Each row is a point. Examples show where two turns around zero, p and q, send a point. Where does a point land after both, in the order given? Backwards means that the second turn is done in reverse. Each puzzle has new turns, and all numbers are rounded.
(in the rows, 100 means zero)

Turn p:
[90, 84, 93] => [87, 86, 92]
[124, 121, 104] => [124, 121, 102]
[118,  83, 105] => [118,  84,  91]
[125, 116,  81] => [116, 124,  80]
[ 32, 119, 108] => [ 42, 108, 140]
[111,  77, 109] => [113,  77,  95]
Turn q:
[ 52,  95, 109] => [ 52, 107, 107]
[110,  55,  60] => [108,  44, 123]
[101, 111,  90] => [101,  96,  86]
[102, 123,  98] => [103, 108,  79]
[125, 117, 106] => [126, 112,  88]
[109,  99, 136] => [109, 132, 117]
Where do these land?
q, then p backwards: [ 77, 109, 135] => [ 81, 135,  84]
p, then q: [ 77,  88, 115] => [ 84, 108, 124]
q, then p: [140,  87,  77] => [136,  78,  78]
p, then q: [106, 117,  73] => [96, 94, 68]

Turn p:
[ 76,  86,  98, 131,  84, 134] => [109,  92, 117,  89,  53, 121]
[ 99, 115, 115, 109, 138,  70] => [ 69, 107, 119, 132, 120,  89]
[84, 92, 77, 63, 64, 79] => [104,  70,  65,  71, 103,  69]
[ 82,  75,  49,  58,  71, 127] => [104,  69,  47,  48,  87, 118]
[112, 104, 123, 112, 126, 103] => [ 97, 115, 125, 118, 114, 112]
[106,  79, 108,  84,  88,  99] => [120,  82,  98,  92, 113, 101]
[131, 114, 104, 128, 118,  79] => [101, 125, 102, 145, 107,  95]
[111, 134, 125, 116, 111, 109] => [ 97, 140, 127, 106, 102,  96]
Turn q:
[128, 126,  53, 105, 122,  79] => [122,  81,  48,  94,  94,  68]
[102, 109, 119, 136, 108, 108] => [108, 118,  99, 135, 116, 101]
[129, 118,  49,  77,  63,  79] => [132,  73,  85,  72,  47,  77]
[103,  82, 136, 101, 118,  99] => [ 95, 103, 122, 103, 138, 104]
[108,  94,  72,  71,  57, 123] => [116, 100, 106,  66,  54, 123]
[ 75, 121,  98, 130, 126,  81] => [ 75, 101,  77, 136, 110,  79]
[ 86,  85, 130, 105,  93,  94] => [ 87,  99, 131, 113, 111, 106]
[ 86,  63, 108,  90, 101, 119] => [ 85,  96, 114,  89, 111, 137]
[ 82, 102, 136,  86, 112, 118] => [ 77, 130, 120,  93, 120, 105]
Where do these land?
p, then q: [124,  93, 113, 130,  63, 112] => [153, 103, 113, 102,  95,  86]
q, then p: [ 99,  99, 118, 116,  99, 125] => [ 95, 130, 113, 100,  92, 107]
p, then q backwards: [128, 124, 109, 127,  87, 113] => [113, 130, 115, 113,  80, 126]
p, then q: [ 88,  95,  58, 106, 132,  90] => [ 74,  97,  80, 119,  76, 133]
q, then p: [121,  72, 111,  73, 112,  73] => [ 98,  72, 110, 104, 143, 116]
p, then q backwards: [103,  78,  90,  57, 104, 106] => [114,  72,  84,  87, 133, 102]
p, then q: [ 36, 139, 102,  91, 102,  82] => [ 40,  80, 137,  99,  82,  81]

Turn p:
[ 52, 132,  92,  99,  83,  55,  98, 101, 123] => [ 97,  96, 112,  90,  75,  49,  66,  81, 136]
[100,  93, 138, 117, 123,  99, 124,  70, 116] => [117,  94,  99, 116,  98,  83, 150,  74,  97]
[109, 126,  95, 111,  98,  95, 133, 138,  99] => [ 92, 130, 103,  82,  90,  73, 108, 135,  94]
[130,  53, 105,  97,  88,  98, 130, 106,  96] => [128,  83,  69,  99, 118,  99, 113, 125,  67]
[103, 110,  83,  70, 101, 119,  93,  54, 138] => [116, 102,  71,  88,  77, 133, 103,  62, 131]
[132,  97, 137,  80,  79,  87, 101, 134,  79] => [129,  90, 135,  77, 103, 102, 100, 134,  66]
[ 99,  82, 131,  86, 130, 121, 112, 101,  89] => [112,  98, 112, 100, 136, 111, 137,  99, 102]
[ 85, 108, 112, 118,  96, 112,  56, 105, 111] => [ 72,  75, 126, 114,  82, 114,  97,  97, 115]
[ 31, 128,  92, 111, 113, 118,  50, 111, 124] => [ 45,  84, 129, 108,  92, 100,  86,  84, 168]
[129, 109,  76,  86,  81,  79, 109,  69,  79] => [122, 123,  82,  92,  90, 107,  70,  79,  67]
[126,  86,  56, 106, 118,  89,  99, 115,  87] => [102, 128,  77, 127, 110, 110,  76, 128,  91]
[105,  77,  83, 118,  90, 128,  95,  95,  61] => [ 68,  96,  85, 106, 126, 121,  93, 100,  66]
Turn q:
[ 70, 104,  84,  85, 103,  99,  73, 117,  97] => [ 84, 105, 101,  70,  95, 114,  93, 131, 100]
[153,  91,  88, 118, 131, 146, 107,  73, 143] => [179, 115,  73, 106, 100, 101,  97,  66, 126]
[102, 115,  93,  86,  88, 102,  92, 147,  75] => [ 82,  97,  92, 101,  69,  96,  76, 129,  72]
[ 89, 128,  92,  99,  66,  97,  85, 111, 104] => [ 66, 117,  99,  99,  76, 103,  85, 104, 114]
[ 89, 116,  77, 142, 110,  83,  98, 102,  90] => [ 77,  89,  59, 109, 114, 122, 103, 103, 110]
[154,  97, 104,  92, 129, 106, 121,  79, 152] => [162, 115,  89, 113, 117,  59,  96,  80, 127]
[ 65,  50, 134, 103,  74,  73, 107, 110,  88] => [ 76,  71, 161, 122, 119, 117, 109, 114,  92]
[ 83, 127, 110, 105, 118,  74,  74,  94,  67] => [ 61, 108,  82,  81, 129, 104,  95,  99,  73]
[ 93,  67,  98,  70,  86,  92, 132,  85,  90] => [103,  67, 134,  94,  91,  78, 128,  97, 100]
[102,  87, 129,  82, 109, 130, 146,  85, 123] => [141, 117, 126, 119,  94,  81, 142,  92,  97]
[101, 118,  92, 116,  87,  99,  65,  97,  71] => [ 71, 101,  83,  86,  95, 122,  76,  83,  88]
Where do these land?
q, then p: [ 78, 127,  82,  73,  88,  97, 110,  66, 104] => [125, 102,  87,  67,  96,  71,  93,  82, 123]
q, then p backwards: [130,  74, 110, 116,  93, 121, 139, 102,  91] => [119,  79, 127, 114, 109,  73,  84,  68, 115]
q, then p: [ 78, 103,  78, 113,  68,  96,  27, 107, 118] => [ 78,  70, 121,  77,  88, 144, 100,  95, 159]
p, then q: [ 68, 108, 118, 114, 114, 118,  95,  75,  83] => [ 98, 107, 108,  96, 128, 104, 143,  85, 104]
p, then q: [ 84, 115,  75, 113,  59,  40,  82, 109,  72] => [ 53,  99, 117,  72, 133, 120,  47,  94,  91]
q, then p: [104,  74,  94,  59, 130, 103, 116, 107,  97] => [142, 105, 108,  98, 116,  97,  95, 130,  76]
p, then q: [130,  81, 143, 112, 129, 107,  99,  80, 113] => [121,  79,  90, 146,  90,  99, 124,  72,  89]
p, then q: [148, 107,  92, 103, 124, 115, 135, 118,  84] => [ 88, 109,  56, 116,  67,  81, 108, 115,  70]
p, then q backwards: [ 68, 103,  89, 116, 101,  92,  76, 111, 139] => [107, 100,  70, 106,  61,  77, 113, 107, 120]
p, then q: [113, 109, 120,  81,  96, 112, 120, 125,  99] => [108, 105, 107, 107,  86,  68, 100, 117,  78]

Turn p:
[105, 141,  78, 100, 125,  85, 112, 100,  73,  89,  71, 113] => [106, 130,  91, 118, 134,  82, 124,  84,  77,  89, 104, 127]
[ 78, 115,  99,  73,  42,  81,  87,  82, 102,  87,  78,  80] => [ 88, 136,  74,  73,  77,  79,  84,  81, 116,  64,  81,  81]
[154, 132, 102, 102, 127, 100, 124,  80, 110,  78, 101, 131] => [150, 110, 124, 117, 128, 107, 105, 107, 109,  80, 114, 147]
[ 61, 128,  77,  74,  60,  95,  75, 122,  83,  58,  79, 105] => [ 60, 124,  51,  85, 119,  81,  79,  91,  86,  50, 100,  89]
[ 78, 148,  62,  73,  75, 119, 120, 117,  60,  68,  95,  58] => [ 88, 137,  55, 115,  99,  76, 129,  99,  81,  48, 139,  66]
[ 74,  85, 122, 104, 111,  90, 115,  80, 130, 126, 116, 124] => [ 77,  99, 145, 102,  95, 116,  86,  86, 127, 125,  95, 106]
[111,  79, 140, 124, 121,  94,  85,  86, 108, 124,  93,  97] => [121,  79, 120, 105,  92, 119,  95,  85,  99, 133,  64,  99]
[113,  55, 131, 128, 128, 103, 113, 101, 136, 139, 101,  97] => [108,  60, 137, 100,  90, 126, 119, 106, 125, 147,  74, 100]
[ 97,  70, 116,  85,  89, 117, 115, 135,  69,  88, 110,  91] => [ 80,  67,  87,  95,  71, 120, 116, 105,  74,  80, 116,  95]
[ 93,  94, 129,  99, 110, 153,  68, 117, 111, 125, 119,  90] => [108,  77, 104,  90, 110, 147,  86, 106,  90, 120, 107,  49]
[ 88, 116,  82,  71,  88,  83,  86, 122,  57,  76, 134,  69] => [ 87, 103,  88, 105,  82,  60,  90, 106,  53,  65, 126,  73]
[ 95,  90, 123, 154,  84, 115,  90, 109, 115, 112, 122, 101] => [ 94,  90, 101, 126,  88, 133,  79, 134, 110, 122,  73,  85]
[ 96,  63,  90, 116, 115, 107,  91,  57, 114,  98,  94, 109] => [109,  83,  90, 104,  95,  96,  81,  80, 134, 139, 105, 117]
[130, 100,  70,  99, 125,  69, 112, 101, 136,  95,  88, 110] => [114,  93, 120,  91, 130,  63, 118, 115, 123, 104,  94, 131]
[128,  85,  78, 100,  98,  90, 108,  91,  95, 137, 100, 125] => [108, 114, 111,  76,  91,  97, 109, 117,  96, 134, 107, 133]
Turn q:
[111, 128, 118,  85,  80, 118, 108,  92, 102, 140, 108,  93] => [ 96, 119, 109,  76,  81, 128, 130,  84, 112, 118, 116, 100]
[ 93,  83, 101, 128,  90, 111,  86,  82,  72,  98,  51,  61] => [ 80, 112,  99, 105,  99, 105,  76,  62,  73, 112,  44,  98]
[113, 102,  63, 132, 101,  71,  90, 109,  86,  96,  94,  77] => [ 90, 106,  70, 113, 109,  68,  82,  71,  72, 102, 110,  96]
[ 86,  86, 122,  76, 120,  57, 134,  81, 137, 124, 106, 105] => [102, 104, 113,  93, 145,  80, 159, 125, 118, 103,  94, 103]
[114,  64, 129,  90, 111,  86, 140, 120, 136,  92, 136,  84] => [121,  67,  82, 116, 113,  92, 150, 132, 114, 116,  96,  63]
[ 70, 124,  98, 141,  85, 109,  69, 123,  81,  86,  92, 115] => [ 88, 138, 101, 127,  68, 101,  59, 109,  82,  82, 103, 104]
[ 84, 112,  79,  89,  96, 123,  54, 103, 112,  85, 113,  95] => [ 74,  94,  82,  80,  76, 105,  72, 108, 114,  67, 105, 101]
[ 78, 130,  80,  77,  91, 119,  98, 126,  64,  57,  98,  88] => [125,  96, 101,  68,  59,  95,  67, 110,  62,  75,  99,  96]
[134,  81, 144,  84, 138,  69, 108,  86, 105, 116, 114, 110] => [122,  97, 118, 100, 141,  83, 118, 103, 148, 133, 102,  78]
[ 94, 115,  71,  93,  97, 138,  83, 136,  93, 103,  67, 115] => [101, 105,  80,  85,  77, 125,  61, 114,  82, 107, 104, 141]
[106, 127,  72, 117,  64, 111,  73, 107, 100,  48,  71, 116] => [118, 103,  81, 121,  63, 100,  62,  76,  91,  54,  95, 133]
[110,  91, 109, 114, 132, 111, 134,  54, 108, 128, 114, 113] => [ 93,  95, 127, 107, 154, 134, 123,  91, 106, 108, 114,  86]
[108,  56, 114,  76,  95,  78, 123,  82, 103, 128, 134, 127] => [ 89,  64, 138, 110, 117,  84, 141, 112, 123, 125, 116, 101]
Where do these land?
q, then p: [115, 146,  73,  64, 123,  63,  77, 105,  71, 131,  82, 111] => [110, 126, 159,  68, 116,  77,  61,  88,  74,  88, 120, 110]
p, then q: [116, 128,  89, 140, 102,  83, 102, 106, 104, 119,  98, 140] => [119, 144, 100, 105, 107, 118,  74, 122, 102, 120, 120, 120]
q, then p backwards: [102, 117,  94,  78,  87,  44,  88,  78,  97, 111, 103, 128] => [106, 108,  68,  67, 116,  63, 131,  77, 115,  90,  98, 105]
q, then p: [114, 136,  84, 114,  51,  79, 125,  89,  78, 103,  83,  80] => [123, 149,  99, 120,  62,  99,  89,  83,  98,  90, 115, 134]
p, then q: [ 67,  95,  72, 118, 124,  81, 124, 105, 123, 155, 107, 105] => [ 84, 153, 112,  93, 114, 108, 145, 134,  93, 123, 100,  93]
p, then q: [117,  94, 126,  88, 117, 130, 107,  75, 123,  57, 112,  78] => [100,  58,  73, 131, 108, 110, 103,  80, 132,  89,  89,  75]
p, then q: [104,  67, 119,  94, 100, 138,  67,  79,  95,  72,  86,  80] => [ 67,  47,  82,  95, 107, 104,  93,  64, 110,  98,  94, 108]
q, then p: [ 72,  86,  99, 106, 122, 118,  77,  87,  92,  69, 103,  93] => [ 98,  71,  68,  97, 115,  92,  92,  80,  92,  90,  81,  78]
q, then p backwards: [120,  75, 105, 125, 111,  95, 113, 118, 107,  74, 126,  81] => [ 93, 100,  96, 123, 116, 122,  80, 109,  96,  82, 107,  57]
q, then p: [ 93,  92, 129,  87,  92, 154, 104,  89, 101,  87, 107,  88] => [108,  84,  67,  79,  90, 133, 117,  95, 121,  89, 101,  75]
q, then p backwards: [129, 119,  88,  66,  77,  72,  58,  87,  87, 152,  57, 101] => [ 87,  70,  72,  74,  97,  64, 110,  46, 102, 120,  59, 140]
q, then p: [ 65,  86, 141, 130, 102, 111, 113, 137, 103, 110, 120,  89] => [ 83, 114,  81, 117,  97, 112, 143, 130,  81,  96,  78,  61]
q, then p: [102, 126,  56,  84,  90,  77,  77, 122, 122, 108, 111, 120] => [ 70, 105, 119,  97, 106,  74,  62, 127,  98,  85, 125, 123]
q, then p backwards: [105,  66, 103,  98,  97, 131, 120,  99,  80,  84, 124, 107] => [104,  76, 131, 110, 123, 114,  93, 118, 105, 102, 130,  87]
q, then p backwards: [ 78,  65, 120, 110, 105, 124, 148, 122, 117,  67,  79, 100] => [138, 110, 130, 154, 107, 104,  90, 140,  92, 100,  99,  87]
